Each row of a before or after table is a point. One or more steps were done to the points. Then noise was added and the rows were shuffled. The steps act on columns, c1 being the first. Name the steps. A step turns or swaps two columns, mirrors them in a line or flattens them onto one, adds a multiple of one to another, or multiplies or shifts one. Angles are multiples of 10 degrees, from the lower column toward the higher: turns from -170 to 170, lines from 10 to 170 but not 90. Use the fewest steps. Two steps may share a column if one is a turn and the other turns, adds or multiplies; they go together, in the order done. Otherwise the lowest column goes first.
(in the rows, 128 means zero)

Before:
[[186 148 157]
 [183 152 134]
 [ 78 161 175]
 [154 187 172]
 [105 170 113]
 [107 159 132]
 [145 127 162]
 [159 149 158]
 [ 94 154  98]
 [ 98 172  91]
 [108 175 113]]
After, 11 rows:
[[128 180 127]
 [131 172 143]
 [125 189 110]
 [134 148 162]
 [133 168 164]
 [122 175  93]
 [126 194 110]
 [136 211 173]
 [135 180 169]
 [134 171 163]
 [121 192  89]]
Steps: flatten c1 and c3 onto the line at 80 degrees; shift c2 by 20

Before, 8 rows:
[[135 188 124 179 108 141 142 158]
 [138  76 148 165 167 127 146 174]
 [ 35 201 137 158 167 160 137 147]
 [142 182 134 152 164 128 120 155]
 [166 106 105 159 156 165 149 166]
 [149  76 147 167 147 164 106 144]
 [168  84 143 177 157 145 147 111]
 [122  95  53 157 129 119 129 160]]
After:
[[ 54 127 183 142 109  85 136 139]
 [149 129  89 143  93  80 150 143]
 [154 128 133 140  86  74 105 164]
 [142 126 125 119 102 105 123 162]
 [147 127 137 107 107  95 150 160]
 [ 84 131  65 102  68 107 127 158]
 [171 127 120 118  95  79 145  96]
 [132 127 121 113  50  78 144 145]]
Steps: turn c1 and c3 by -30 degrees; multiply c2 by 0; turn c4 and c6 by -120 degrees; shift c5 by -60; add -1 times c7 to c8

Before, 10 rows:
[[163  95 122 107 146 100 123 131 117 104 118 133]
 [104 139 100 148 102 102 122 147 107 147 145 157]
 [125 143 106 176 139 144 158 105 136 152 112  96]
 [138 164 138 147 155 142 131 118 154 153 166  98]
 [135 115 161  69 158 120 121 121  99 131 109 101]
 [173 133 103  85 133  88 120 111  77 103 143 107]
 [151 117 142  66 156  95 151 157 122 137 117  88]
 [ 75 163  80 110 149 138 131 159 110 106 147 157]
 [121 144 106 189 136 134 139 187  83 166 130 175]
 [112 147 127 169 115 165 148 145 128 128 149 100]]
After (10 x 12):
[[135 165 118 147 126 124 134 147 155 152 165 124]
 [103 138 126 145  74 137 125  99 107 148 147 178]
 [151 120 115  66 247 133 154  83 121 140 115  81]
 [ 77 163 108 108 181 101 130 112 111 109 150 196]
 [163  95 127 110 175 145 123 108 113 104 120 132]
 [116 147 107 166  54  93 153 138 130 126 148 121]
 [136 113 136  68 248 137 122 130  97 133 108  73]
 [122 141  90 178  66 129 158 155 134 156 111 110]
 [172 136  96  84 195 169 116 113  78 103 141 138]
 [125 143 143 190  41  89 142  86  84 164 130 177]]
Steps: turn c3 and c12 by -40 degrees; add 0.7 times c11 to c12; add -1.5 times c4 to c5; turn c6 and c8 by 140 degrees

Before, 11 rows:
[[ 95 144 174 180 117  78  94  81 137 188 127  97 156 127  67 117  96 146
   94 167]
 [120  91 112 139 186 145  92 137 142 103  70 107 127 131 197 164 113 120
   84 124]
 [130  84 119 146 228 128  98 139 144 126 125 132 113 129 130 163 122 160
   91 127]
 [111 105 117 159 217 105 117 121 159 108 100 118 112 193 148 109  98 150
   91  98]
 [129  88  99 140 198 122  97 165 153 129 105  86 106 173 150 162 115 121
  140 137]
 [125 108 183 146 100 133 110  90  43 115 152 110 130 121 132 119  82 168
  158 118]
 [107 160 180 179  97 111 122 127 132 201 150 116 184 175  82 114 121 176
   61 182]
 [125  90 132 158 110 129  88  88  75 110 173 128 189 126 132 137  94 121
  147 107]
 [130  84 109 118 185 136 145 140 190 107  94 148 111 142 148 125  81 139
  117 126]
 [126 158 142 139 104 118 106  89 129 155 142  78 175 132  87 124 125 185
  104 124]
 [ 98  93 142 143  71 115 116  79  80 173 157 128 144 117 146 133 140 149
  133  97]]
After:
[[101  71 142 122  87 116 119  81  80 173 132 143 144 116 108  93 139 148
  115  97]
 [105 148 182  52  90 108 124 126 133 202 130 127 183 178  96  74 121 178
  161 183]
 [128  84 133 111 121 127  85  89  77 110 141 147 191 128 102  94  92 121
   97 107]
 [125 103 184 124 107 135 111  89  43 116 126 129 133 119 110  76  80 169
   93 119]
 [129 115  98 126 207 123  93 165 154 130 104  88 104 173 142 123 115 122
  111 137]
 [125 151 140 106  94 117 105  89 126 154 112 100 178 132 102  87 127 180
  145 121]
 [131 122 119  92 238 129  98 140 143 129 130 131 115 126 124 124 125 161
  150 125]
 [113 135 115  85 218 104 114 122 159 110 117 112 114 195 152  66  97 149
  144  94]
 [123 116 113  95 192 145  92 140 143 105 103  86 127 133 185 124 110 123
  162 123]
 [ 95 138 174  64 113  76  97  80 138 188 112 103 157 129  75  77  94 151
  130 165]
 [130 107 107 130 198 138 142 139 187 108 130 128 111 141 133  84  81 138
  144 124]]
Steps: turn c2 and c5 by -20 degrees; add 0.7 times c2 to c15; turn c4 and c19 by -150 degrees; flatten c11 and c12 onto the line at 60 degrees; shift c16 by -40

Before:
[[176 147 141 131 178 134 145 103  89 178 129  87 153 167  92 150 159 122
  127 134 127 153 132 140 182 133 110 140 123 121  67 109  85 129 121  98
  191 139 128 104 164 144 176 114 103 173 128  82]
 [129 148 158 174 128 156 124 160 133  96 157 119 151 103  77 116 101 138
  106 158 109 106 137 113  87 100 135 130 104 130 124 108  98 116 120 100
  126 140 172 102 111 127 123 134 143 168 153 146]
 [ 90  50 122 177 126 127 130 119 160 170 127 119  48 129 175 165  65 133
  168  66 106  67 145 129  76 103  99 141 111 162 161 169 155 181 134 165
  163  79 138 180 112 142 128 159 108 120 187 159]
 [ 73 150 140 187 123 172 108 165 103 100 129 142 162 106 116 129  91 149
   65 186 122  64 170 104 135  86 178 102 105  76 101  89 105  87 103  85
  152 126 137 122 123  93 151 118 140 131 140 166]
 [ 95  91  87 102  91 119 182 108 128 152 167 148  47 148 182 165 147 162
  140  94 137 140  88 140 119 148 109 132  64 167 106 112 142 142  84 142
  135  90 118 107 132 172  72 145 176 112 157 181]
 [119 155 145 170 115 196 131 177 128 116 131 111 145 128 130 130 108 102
  122 161 100  92 135 119 127 102 124 128 120  95 101  90 108  83 104  69
  123  94 202 151 128  86 129 134 112 143 126 127]
 [128 141 174 142 151 160 117 151 125 141  97 110 124  92  96 145 144 119
  100 118 105 132 145  74 146 138 135 121 137 154 100 126  81 111  90  99
  123 176 173 151 152 121 154 131  82 155 135  97]
 [116  74 109 114 100 121 158 111 102 205 174 164 115 165 154 202 130 175
  152  74 170 122  71 159 116 175 115 171  76 148 122 158 120 112  98 146
  107 107 108  81 153 156 118 119 170  85 157 149]
 [152 118 164 123 141 110 163 119  91 166 181  70 133 145 113 134 148 130
  132 141 166 202  77 152 192 197 116 178 150 150 107  99 111 148  66  88
  216 108 110  84 199 128 133  97 128 120 124 133]
 [ 99  79 136 165 112 131 112  92 150 160 111 108  75 115 161 182  77 135
  162  72 110 127 131 111 132 126 102 112 106 163 166 191 166 159 101 127
  119  43 165 164  90 199 141 178 123 146 175 166]
 [ 80 129 111 178 104 189  83 164 153 115 125 160 145 110 120 136  88 160
  101 133 143  79 160 142 101 103 129 117  71  60 142  92  76 124  94  72
  129 136 137 163 104 111  92 148 166 133 139 141]
 [165 134 132  98 157 129 199 106  87 139 173 140 127 139 125 123 123 138
  127 115 135 173  90 148 161 173 132 151 159 106 108 126  83 102  94  92
  167 115 105 136 166 137 159 112 126 144 141 122]
 [ 97 142 163 167 157 184 131 146 103 100 118  86 162 126  88 143 110 103
  102 130  89 136 177  98 115 119 150 152 121  96 104  88  84 127  99 101
  120 117 135 123 157  94 142 136 117 185  99 142]]
After:
[[ 99  79 138 167 106 128 110  94 144 164 111 101  75 113 163 116  73 101
  158  94 141 128 135 106 134 126 101 100 105 167 166 193 103 157 104 125
  122  40 163 163  91 196  85 232  80 178 112 163]
 [103 142 166 164 152 186 132 143 105 102 115  84 160 131  89 149 109 178
  104 139 142 137 178  94 122 119 147 158 115  96 104  84 144 126 102 101
  118 117 132 121 157  91 116 147 160 198 119 138]
 [154 117 164 119 139 113 157 118  92 167 187  71 137 143 111  95 150 137
  126 145 127 202  83 152 199 199 113 189 152 150 106  99 141 149  65  83
  211 107 105  86 202 126 130  72 137 110 129 137]
 [131 153 160 176 127 154 125 160 130  94 153 118 151 105  72 151  99 140
  106 153 131 102 137 114  88 102 136 126 104 133 128 106 158 114 121 101
  131 141 180 107 110 132 151 138 100 184 129 143]
 [ 92  88  84 103  95 117 183 106 131 147 166 141  47 153 181  98 145  92
  141  67 141 145  83 139 116 152 109 141  64 170 111 115 140 142  88 141
  130  84 120 106 137 176 152 165  91  99 166 180]
 [ 77 128 111 180 103 191  82 161 153 115 129 160 144 104 122 106  82 134
  104 105 129  76 162 143  97 103 132 111  67  57 145  94 191 120  96  76
  134 136 134 163 103 111 162 170 108 157 165 138]
 [174 145 140 129 180 135 142 100  89 183 133  90 156 171  88 117 162 162
  134 158 134 154 132 144 186 132 113 155 119 117  64 108 163 133 119 102
  194 140 127  99 163 143  95 102 128 152 103  80]
 [119  75 109 118 100 118 155 116 101 207 173 168 113 159 151  59 128  98
  155  82 144 118  72 156 116 179 116 175  78 147 123 156 165 111 100 144
  105 108 111  77 155 157 100 115  93  90 162 146]
 [ 88  49 123 173 127 125 126 121 158 173 125 119  52 126 175 130  65 107
  172  83 144  71 148 131  77  94  98 131 115 162 157 167 115 177 130 165
  159  80 140 183 116 146  92 188  73 168  96 155]
 [127 143 174 144 157 163 113 142 123 140  92 108 121  89  97 137 142 164
   99 138 142 133 143  70 143 143 133 128 136 151 101 127 157 111  91 103
  127 174 168 155 152 119  95 137 127 145  80  93]
 [118 157 143 165 110 191 126 175 124 120 132 112 146 124 132 150 105 159
  122 153 135  96 137 118 125 100 122 139 122  96 105  91 133  82 105  65
  128  93 202 153 132  88 148 145 130 157 109 128]
 [161 131 129  93 158 131 196 107  87 141 174 140 132 142 126 119 127 151
  131 137 127 171  88 144 162 174 131 159 157 106 104 127 163 103  98  95
  169 118 107 143 160 137  97  94 116 150 121 122]
 [ 70 157 138 186 119 173 112 168 107  97 132 142 164 101 118 134  89 124
   68 192 133  68 167 101 137  82 172 107 109  75 103  89 160  87 101  89
  150 120 139 126 127  95 143 106 113 154 135 165]]
Steps: turn c16 and c21 by 120 degrees; multiply c21 by 0.4; add -0.7 times c17 to c46; turn c18 and c33 by 140 degrees; mirror c20 and c43 in the line at 20 degrees; add -0.3 times c31 to c28; multiply c44 by 2; turn c45 and c47 by 100 degrees

Before, 11 rows:
[[119 132 121 136 127 138 111 134 131 140 119 126 117 155 102 129 129 138
  133 137 123 121 124 116 125 134 127 131 129 119 131 117 122 128 122 129
  132 120 144 135 136 120 137 120 134 130 120 131 127 136 130 112 136 122
  135 142 120 124 112 113 121 132 133 127]
 [131 131 108 147 124 136 124 132 122 132 127 142 121 139 111 115 128 126
  137 135 122 126 126 114 132 129 137 128 125 122 126 110 128 136 125 140
  142 129 139 128 130 120 145 126 122 122 129 138 141 124 141 123 114 132
  132 140 128 116 128 110 133 126 124 111]
 [137 135 124 122 112 132 137 114 129 132 116 107 152 123 145 143 146 142
  114 125 130 134 133 139 115 146 143 122 116 133 118 152 124 123 128 121
  128 146 101 104 135 149 110 128 130 134 123 131 135 126 123 109 134 156
  132 123 121 139 111 143 113 100 110 122]
 [129 130 121 125 114 124 103 132 142 143 134 134 112 143 117 125 112 120
  139 137 123 140 130 125 125 123 133 120 131 122 123 123 118 139 125 128
  140 119 139 127 126 112 139 116 131 134 131 126 139 115 125 132 138 125
  133 141 132 130 112 119 128 131 127 123]
 [112 128 121 136 123 140 120 124 138 128 125 132 122 144 129 123 117 143
  138 129 131 112 134 129 128 122 132 126 134 126 115 112 122 130 128 152
  127 123 142 119 130 116 121 115 116 140 127 129 122 119 141 118 140 123
  131 146 124 126 116 116 136 138 133 121]
 [117 129 113 138 122 137 113 146 130 139 126 134 118 123 121 128 130 121
  120 126 135 125 123 125 132 123 130 121 135 125 135 132 124 137 136 129
  122 116 132 135 130  99 141 116 134 134 120 123 126 126 133 127 131 121
  137 146 131 120 120 116 123 139 114 118]
 [124 135 129 117 104 141 131 117 138 126 116 106 139 128 142 137 147 132
  112 128 121 138 126 135 122 152 146 111 120 115 129 145 124 119 134 132
  138 144 109 101 136 150  97 127 114 115 110 130 110 125 118 117 129 168
  150 123 131 146 113 146 118 125 111 110]
 [115 126 118 142 116 130 115 141 123 139 131 130 116 136 127 139 135 122
  126 140 123 115 135 121 120 124 134 132 120 114 132 118 127 133 122 133
  146 125 138 137 133 116 145 114 132 140 113 141 134 113 128 121 122 135
  132 140 141 111 124 121 138 131 131 133]
 [127 121 128 107 105 130 136 110 133 125 117 115 142 125 129 133 141 136
  111 124 126 136 128 132 123 137 154 112 127 133 121 161 130 133 131 118
  134 143  99 116 145 157 103 121 132 131  99 128 106 120 120 107 132 156
  134 117 135 147 130 133 121 108 118 117]
 [125 126 115 114 107 139 106 120 128 114 137 120 131 102 123 134 133 140
  135 127  99 125 127 128 127 123 121 118 115 112 127 143 136 104 136 121
  147 152 135 139 166 147 141 149 130 147 142 108 112 116 126 132 107 143
  151 130 150 118 123 139 128 138 150 107]
 [128 127 114 145 130 131 123 139 134 136 124 134 118 142 110 128 120 124
  129 132 134 134 132 127 139 128 126 116 116 124 117 124 140 127 118 141
  142 127 151 136 134 103 134 105 125 138 124 143 130 118 140 121 135 131
  137 144 123 124 117 118 119 132 135 126]]
After (11 x 64):
[[124 135 129 110 103 141 132 117 128 126 116 107 139 128 141 137 147 131
  113 128 122 137 126 135 121 152 146 112 120 115 129 146 123 119 134 132
  138 144 153 101 136 151  97 128 114 114 111 130 111 112 134 116 128 248
  114 123 114 146 113 147 118 126 130 110]
 [130 131 108 158 123 136 124 131 128 132 127 141 121 140 111 115 128 126
  136 134 123 127 124 114 131 129 137 128 126 122 125 109 128 135 125 140
  142 131 115 128 130 121 144 125 121 121 128 138 143 121 139 123 115 139
  126 139 133 117 127 110 132 126 129 110]
 [117 128 113 144 122 137 113 147 128 139 126 133 118 122 122 127 130 121
  119 127 135 125 123 124 133 123 130 121 134 126 134 132 125 137 138 131
  123 116 128 134 131  99 141 116 134 134 120 122 125 121 142 127 130 107
  122 146 159 119 120 116 123 139 135 118]
 [128 121 128  94 105 130 136 109 129 126 117 114 142 125 129 133 142 136
  110 124 126 137 128 132 122 136 154 112 126 132 120 161 130 133 131 119
  135 143 158 115 144 157 103 121 133 131  98 127 106 118 131 107 132 211
  128 118 108 147 130 133 121 107 118 118]
 [119 132 121 140 128 138 111 133 127 141 119 126 118 155 101 128 130 138
  133 138 123 121 125 115 125 135 128 132 130 118 131 115 122 128 123 129
  131 119 114 134 136 120 136 120 134 129 118 132 127 130 125 112 137 109
  118 143 130 124 112 113 121 132 135 127]
 [129 129 122 122 115 124 103 132 126 143 134 134 112 144 117 126 113 120
  140 137 123 140 129 125 125 123 132 121 131 122 123 124 118 139 125 127
  140 118 120 127 126 112 138 116 132 135 130 127 140 115 128 132 138 118
  133 142 137 131 112 118 128 130 138 123]
 [113 128 120 140 123 140 119 124 128 128 126 132 122 144 129 122 118 143
  138 129 131 112 135 128 128 121 132 126 134 126 114 111 122 130 129 152
  128 122 108 120 131 116 120 116 118 141 127 129 122 120 133 119 140 113
  132 146 119 126 116 116 136 139 127 122]
 [125 125 115 105 108 140 106 120 128 115 137 121 132 101 123 133 134 140
  135 128  99 124 126 128 127 123 120 118 114 113 128 143 136 104 135 120
  148 152 115 138 166 146 140 149 130 148 140 110 113 104 109 132 106 172
  117 130 139 119 123 138 128 138 122 106]
 [128 128 114 155 130 131 122 139 128 135 125 134 118 142 110 128 119 123
  129 132 134 134 131 127 141 128 126 116 116 123 117 124 140 127 118 141
  142 127 102 136 134 104 134 105 125 137 123 143 130 115 132 121 136 136
  127 145 139 124 118 119 119 133 133 126]
 [116 126 118 151 115 130 115 140 127 139 131 130 117 137 127 140 134 122
  127 140 123 114 134 121 121 124 133 130 119 113 132 118 129 131 121 133
  147 125 120 136 134 115 145 114 133 140 112 141 134 114 125 122 122 148
  135 141 160 111 126 120 138 131 133 134]
 [137 134 124 118 113 132 137 114 127 131 117 107 151 123 145 143 146 142
  114 125 129 134 133 139 116 147 143 122 116 133 118 152 124 123 127 120
  128 147 156 104 135 150 110 128 130 135 123 130 135 124 139 109 134 213
  125 123 100 140 111 141 113 100 123 121]]
Steps: multiply c4 by 1.6; add 1.5 times c8 to c57; multiply c9 by 0; turn c51 and c63 by 50 degrees; turn c39 and c63 by 140 degrees; mirror c50 and c55 in the line at 160 degrees; multiply c54 by 3

Before, 14 rows:
[[112 123 133 123 130 121 127 115 121 134 123 127  82 103 108 101 126 137
  117 112 108  97 127 141 139 152 126 116 160 101 145 125 126 126 126 134
  116 146 126 133 140 147 139 129 143 126 128 118 141 132 131 149 167 137
  156 149 115 125 161 115 104 146 140 129]
 [ 90  97 124 136 133 144 111 144 170 114 133 134 133 120 112 149 126 134
  153 129 144 102 117 113 125 130 143 112 142 118 130 122 123 146 152 126
  111 123 111 141 114 158 149 105 102 123 130 119 101 122 134 128 118 113
  140 161 126 139 125 114 126 115 108 123]
 [115 134 137 121 125  98 130 143 120  89 128 111 133 148 112 121 121 128
  135 122 147 138 109  87 119 126 155 129 148 110 129 120 123 127 137 114
  125 118 126 125 110 130 140 107 127  97 116 115 116 154 123 111 107 144
  133 141 109 141 142 131 136 131 146 115]
 [108 133 108 144 136 127 117 136 131 123 110 101 147 109 132 109 119 119
  124 142 136 134 148 134 121 123 126 105 145 128 111 131 110 111 140 159
  134 140 125 119 122 110  85 130 116 128 118 147 126 125 117 147 152 132
  143 134 124 141 123 101  94 125 116 123]
 [107 153 144 126 114 149 129 112 129 131 133 121 144 123 119 129 128 114
  133 128 124 133 127 133 146 108 109 160 141 124 157 151 115 134 103 113
  139 123 157 157 107 137 118 145 133 119 161 157 142 127 143 137 124 135
  124 112 122 161 156 136 116 116 126 159]
 [121 131 152 139 129  84 134 118 151 122 128 138 129 119 121 127 113 111
  116 133 149 126 145 121 143 128 155 128 140 111 147 102 114 127  94 109
  137 125 105 117 107 130 105 124 103 107 112 146 114 108 156 146 140 103
  188 140 130 116 140 120 128  97 116 122]
 [146 117 105 130 137 159 115 110 115 145 150 109 125 162 126 147 117 144
  134 149  99 141 132 136 120 131 112 102 139 101 131 116 148 122 146 111
  134 141 140 105 150 103 135  85 130  98 111 142  99  88 143 126 129 112
  112 152 113 151 109 136 134 132 117 129]
 [127 162 129 134 132 139 113 132 155 162 100 141 145 122 133 125 124 134
  101 131 136 117 109  91 136 120 111 102 148 113 160  96 143 105 138 139
   80 125 142 116 135 132 128 115 131 108  94 111 119 144 126 135 136 115
  122 116 140 115 118 112 123 113 160 134]
 [139 118 157 121 132 109 113 141 126 151 130 102 111 136 125 127 125 124
  143 133 134 129 128 134 117 104 137 122 113 132 123 126 147 123 119 140
  145 134 134 112 130 132 109 124 140 138 120 139 148  95 119 100 139 122
  132 129 104 113 121 157  99 120 122 152]
 [109 123 120 156 130 136 102 107 170 135 106 116 101 130 101 154 123 139
  112 139 114 152 112 146 138 122 114 133 135 146 107 142 125 100 119 120
  105  94 127 132 129 118 119 130 127 112 105 111 133 103 115 140 112 142
  125 141 174 139 132 132 139 116 141 126]
 [145 135 129 115 138 109 147 118 143 130 133 112 142 135 114 133 109 129
  133 129 130 132 110 129 142 139 152  99 104 123 142 129 171 127 128 145
  122 126 130 133 141 146 113 133 135 109 109 100 120 131 134 112 155 128
  120 130 143 132 133 126 127 126 138 121]
 [130 105 122 141 109 138 142 128 153 125 120 148 114 133 140 112 114 145
  131 136 146 119  92 134 123 123 120 102  84 113 152 114 134 146 127 131
  141 110 127 104 118 115 135 127 127 122 112 115 108 118 168 136 149 138
  139 155 109 129 124 107 117 109 151 142]
 [ 98 143 122 125 139 111  89 127 119 134 139 126 147 112 124 119 133 118
  102  99 163 118 138 136 138 110 118 140 150 143 132 130 128 152 120 138
  129 143 131 117 135 110 109 135 115 111  92 130 121 127 168 140 144 144
  118 149 124 124 114 159 118 154 146 139]
 [140 112 120 144  90 141 118 108 142 143 117 118 131 132 107 105 116 116
  124 113 152 113 117 131 124 141 129 147 112 142 107 134 138 128 123  99
  143 121 125 130 144 144 127 110 126 129  97 131 145 102 138 110 126 112
  127 123 124 129 147 141 128 149 132 141]]
After (14 x 64):
[[145 135 129 140 114 109 148 117 143 131 134 112 114 135 115 133 109 129
  133 130 131 132 111 129 131 139 152  99 104 123 142 130 171 127 128 144
  123 126 130 133 141 146 113 133 135 109 109 100 120 130 134 130 163 129
  119 131 172 131 132 127 128 126 138 121]
 [130 105 122 155 140 137 142 128 153 126 120 148 143 134 140 112 114 145
  131 136 146 118  91 134 127 124 119 102  84 114 151 114 134 146 127 131
  141 110 127 104 118 115 135 127 127 122 112 114 108 118 168 128 141 138
  139 155  69 129 124 108 117 109 151 142]
 [112 123 133 156 149 121 127 115 121 107 123 127 169 103 108 100 125 138
  118 112 108  97 127 141 146 152 126 116 160 101 145 125 126 126 127 134
  116 146 127 133 140 148 139 129 142 126 128 117 142 131 130 138 170 136
  156 150  95 125 160 115 104 145 139 129]
 [ 97 143 122 139 143 111  89 127 119 129 138 126 109 112 124 120 133 117
  102  99 163 118 139 136 141 110 118 140 149 143 132 130 127 152 119 138
  128 143 131 117 134 110 108 135 115 111  92 130 122 127 168 136 146 144
  117 148 123 123 115 159 118 154 145 139]
 [127 162 130 139 114 139 113 132 155 102 100 141 100 123 133 124 124 134
  102 131 135 117 109  91 138 120 111 102 148 113 161  96 143 105 138 139
   80 125 142 116 134 132 127 115 131 108  94 111 120 144 126 133 132 115
  122 116 161 115 118 113 123 113 161 135]
 [108 134 108 159 141 127 117 136 131 139 111 101 112 109 132 109 118 119
  124 143 136 134 148 134 131 123 126 105 145 128 110 132 110 111 141 159
  134 140 125 119 122 109  85 130 116 128 119 148 126 125 118 129 142 131
  143 134 122 141 123 101  94 125 116 123]
 [ 90  97 124 126 134 143 111 144 170 142 133 134 127 120 112 149 126 134
  152 128 144 102 117 113 126 130 144 112 142 118 131 122 123 146 153 126
  111 123 111 141 114 158 149 105 102 123 130 119 102 122 134 127 112 113
  140 162 125 138 125 114 127 115 108 124]
 [109 123 120 136  61 136 101 107 170 112 106 116 151 130 102 154 124 139
  111 140 114 152 112 146 140 122 114 133 135 146 107 142 125 100 119 120
  105  94 126 132 129 118 120 130 127 112 105 111 133 102 115 136  94 142
  125 140 248 139 133 132 139 116 141 126]
 [107 153 144 123 125 149 128 112 129 130 134 121 113 122 118 129 129 114
  133 128 124 133 127 133 145 108 109 160 141 124 158 151 115 134 103 113
  139 123 157 157 107 137 118 145 133 120 162 157 141 127 143 138 126 134
  125 112 105 160 156 136 116 116 126 159]
 [121 130 153 147 126  85 134 118 151 134 128 137 129 118 121 128 113 111
  116 133 149 126 145 121 147 128 155 129 140 112 147 102 115 127  94 109
  137 125 106 117 107 130 105 124 103 107 112 145 114 108 156 139 133 102
  188 141 134 116 140 120 128  97 116 122]
 [146 117 105 131 158 159 115 110 116 111 150 110 124 162 126 147 116 145
  134 149  98 141 131 136 121 131 111 102 139 101 131 116 149 122 146 112
  135 141 140 105 150 103 135  84 131  98 110 142  99  88 143 123 128 112
  112 152  93 151 108 135 134 132 117 129]
 [140 118 157 133 167 109 113 140 127 101 129 102 136 136 125 127 124 125
  143 133 134 128 127 134 107 104 137 122 113 133 124 126 146 124 119 140
  145 134 134 112 130 132 109 125 139 138 120 140 148  95 119 117 144 122
  132 129  68 113 121 158  99 119 122 152]
 [116 134 137 105 154  98 130 143 120 167 128 111 137 148 112 121 121 129
  135 122 147 138 109  86 113 126 155 129 148 110 128 120 123 127 137 114
  124 119 126 125 110 130 140 107 127  96 116 115 116 154 123 119 112 144
  133 140  78 141 141 132 136 130 147 115]
 [139 112 119 139 101 141 118 108 142 115 118 118 120 132 107 105 115 117
  124 113 152 114 117 131 117 142 129 147 112 142 108 134 139 128 123 100
  143 121 125 129 144 144 127 110 126 129  97 131 145 102 138 122 116 113
  127 123  98 130 148 141 128 148 132 141]]
Steps: multiply c53 by 1.3; turn c4 and c53 by -40 degrees; multiply c57 by 3; turn c5 and c57 by 30 degrees; turn c10 and c13 by -160 degrees; flatten c25 and c52 onto the line at 30 degrees
